Every row gives one point. Examples show where two turns around zero, p and q, send a point. Where does a point land after both, in the order given? Backwards means that the second turn is done in reverse. Each puzzle has new turns, and all numbers are rounded.

Turn p:
[ 0.1 -3.6] => [3.6 0.4]
[-1.3  5.3] => [-5.2 -1.8]
[1.5 2.2] => [-2.3  1.3]
[-0.3 -3.9] => [3.9 0.0]
Turn q:
[ 0.7 -2.6] => [-1.0 -2.5]
[-2.2 -1.6] => [-2.7  0.1]
[-4.1 -2.2] => [-4.6  0.8]
[4.7 4.1] => [6.2 0.4]
[0.9 2.3] => [2.1 1.3]
Where do these land?
q, then p: [-2.2  1.3] => [-2.3 -1.1]
p, then q: [4.3 0.5] => [1.9 3.9]
q, then p: [ 0.0 -4.8] => [ 4.0 -2.6]
q, then p backwards: [2.3 0.5] => [-1.2 -2.0]
p, then q: [-4.4  2.5] => [-4.5 -2.3]

Turn p:
[-3.5 -0.2] => [ 1.9 -2.9]
[0.3 1.3] => [-1.3 -0.4]
[0.4 2.4] => [-2.3 -0.8]
[4.5 2.2] => [-4.1  2.8]
[-1.8 -5.7] => [5.8 1.3]
Turn q:
[-2.4  1.7] => [-2.9  0.3]
[-1.2 -4.3] => [ 1.1 -4.3]
[3.6 2.6] => [1.8 4.1]
Where do these land?
q, then p: [-1.6  2.6] => [ 0.1 -3.1]
q, then p: [ 1.3 -0.1] => [-1.1  0.7]
p, then q backwards: [-0.8 -3.2] => [ 3.2 -0.8]
p, then q: [ 3.4 -4.1] => [-0.9  5.3]
p, then q: [-2.5  4.9] => [-0.3 -5.5]

Turn p:
[-3.5  4.3 -0.5] => [-3.6  2.6 -3.4]
[ 5.5 -1.8 -0.7] => [ 3.9 -4.3  0.4]
[-3.9 -2.8 -0.7] => [-3.0  1.4  3.6]
[2.0 0.4 1.9] => [ 2.7  0.3 -0.8]
Turn q:
[ 1.6 -0.8 -1.0] => [ 0.6 -1.9 -0.5]
[-5.3 -5.0  0.8] => [-0.5  4.2 -6.0]
[-0.2  2.0 -1.2] => [1.4 0.4 1.8]
[3.9 3.9 1.5] => [-1.7 -2.7  4.8]
Where do these land?
q, then p backwards: [ 3.7 -1.4  1.4] => [ 0.7  0.1 -4.1]
q, then p backwards: [-1.2  2.2 -3.7] => [ 2.1 -2.0  3.4]
p, then q: [ 0.1  1.3 -1.0] => [ 1.4  0.4 -0.8]
q, then p: [ 2.5 -2.2  5.8] => [-5.2  2.7  3.2]
p, then q: [-6.2  3.0 -1.0] => [2.8 6.0 2.1]
q, then p: [ 1.0 -2.9 -1.4] => [-0.8 -2.9  1.4]

Turn p:
[-2.7 -2.5  0.5  5.3] => [-2.3 -5.3 -2.2  1.8]
[-3.9  0.3  1.6 -0.3] => [ 1.1 -2.8  2.7  1.5]
[ 2.8  2.4  1.4 -1.8] => [-0.7  4.0  1.4  0.4]
[ 2.1  0.5 -4.8  3.1] => [-3.0 -0.3 -2.9 -4.4]
[ 1.8 -0.8  1.3 -6.3] => [4.9 4.4 1.0 0.8]
Turn q:
[-0.6  0.4  0.6  0.4] => [ 0.0 -0.4  0.9 -0.4]
[ 0.9 -2.2  0.5  3.8] => [4.0 1.3 1.5 0.8]
[ 3.7  0.6 -0.3 -4.1] => [-2.2  2.2 -4.2 -1.9]
[ 0.8  4.8 -3.9  5.6] => [-2.0  4.5  5.5  4.0]
[ 1.2 -3.6  4.8  2.2] => [ 5.5 -0.1  0.5 -3.4]
[-2.4 -0.5 -2.5 -3.2] => [-2.2 -2.8 -2.4  2.1]
[-3.6  0.3  1.0 -4.8] => [-2.8 -4.8 -1.9 -1.4]
Where do these land?
p, then q: [ 1.3  2.0 -0.5 -4.1] => [-2.7  1.8  0.4 -3.5]
p, then q backwards: [-2.9 -2.2  5.9  2.0] => [-4.5 -1.6 -5.2  1.3]
p, then q backwards: [ 1.3  2.0 -1.3  5.5] => [-1.0  3.9 -0.5 -4.6]
p, then q: [-2.1 -0.3 -2.3  1.5] => [ 1.2 -1.5 -2.8  0.4]
q, then p backwards: [ 2.4 -1.4 -1.8 -4.9] => [ 3.7 -3.3 -1.3  2.9]

Turn p:
[-1.3  3.1 -1.8 -4.6  1.3 -2.4] => [-1.9 -5.1  0.6  3.5 -1.1  0.5]
[ 2.8 -3.4 -0.7 -1.0 -2.6 -1.3] => [-0.9 -0.9  0.5 -4.9 -1.4  1.2]
[-3.5  3.6 -4.0  0.4  4.1 -0.5] => [-0.9 -1.4 -4.4  6.0 -0.4 -0.6]
[-2.1  1.6 -3.9 -1.8 -0.6  4.9] => [ 3.7 -1.8 -2.6  2.6  0.9  4.3]
[-1.4  2.2  0.2  1.5 -4.4  1.6] => [ 1.1  2.9  1.8  1.4 -1.0  3.9]
[-4.5 -1.3  4.1  1.0  0.7 -2.5] => [ 1.5  1.7  2.5  1.6 -3.3 -4.7]
[ 0.9  1.3  1.0 -1.2  3.5 -2.5] => [-2.6 -2.0  0.3  1.3  1.2 -3.1]
[ 3.8 -2.3  4.0  3.9 -1.4  5.8] => [ 3.2  5.3  1.3 -4.4  5.2  0.5]
[ 5.3 -4.9  1.1  1.8 -0.6 -3.1] => [-3.2  1.2  0.0 -7.1 -0.1 -2.0]
Turn q:
[3.3 1.6 3.6 1.5 0.7 2.5] => [-0.7  3.0  4.4  1.1  0.0 -2.4]
[ 2.9 -0.5 -4.6  3.6  6.2  1.7] => [ 0.0  6.8 -4.1  4.2 -2.0  0.4]
[-4.6  0.6  3.6 -2.9  0.0 -1.4] => [-3.4 -3.2  0.7 -2.8  3.8  0.8]
[-2.8  1.6 -1.9  0.1  0.4  3.5] => [ 0.0  2.9 -1.1 -3.8 -0.1  1.6]
[ 2.5 -3.0 -4.8 -3.6 -2.0  2.8] => [ 6.7  0.6 -0.4  0.6 -0.1  4.2]
[ 0.9  0.9  0.2 -0.9 -3.2 -4.9] => [ 1.5 -5.0 -0.7  0.4  0.0 -3.1]
[-2.1 -1.3  3.7  2.3 -2.1 -4.2] => [-3.9 -5.1  1.1  0.3 -1.8 -1.4]
Where do these land?
q, then p: [-3.8 -7.5  0.5  2.7 -1.5  0.7] => [ 7.6  2.7  0.9 -1.4 -0.6  3.5]
q, then p: [-1.3  0.2  2.1 -2.1  0.5 -0.3] => [ 1.5 -0.9 -0.6  0.5  0.4 -2.6]
p, then q backwards: [ 0.8 -2.8  0.0  0.8  5.7  0.3] => [-0.1  5.0 -1.3 -0.8  0.5 -3.7]
q, then p: [ 0.2  3.5 -0.4  0.3 -3.0  3.1] => [-2.1 -3.3  3.9 -0.4  0.9  0.5]
q, then p: [ 2.7  1.9 -2.5 -3.0 -0.3 -0.6] => [-3.8 -0.8 -1.7 -1.6  2.4 -0.6]
p, then q: [ 4.3 -4.0  3.3  1.1  0.2 -2.0] => [-0.4 -3.4 -1.0 -0.5  6.2 -0.2]
p, then q: [-2.8  8.6 -3.1  0.2 -1.6 -1.3] => [-3.9  3.8  1.2 -3.7 -7.1  0.6]
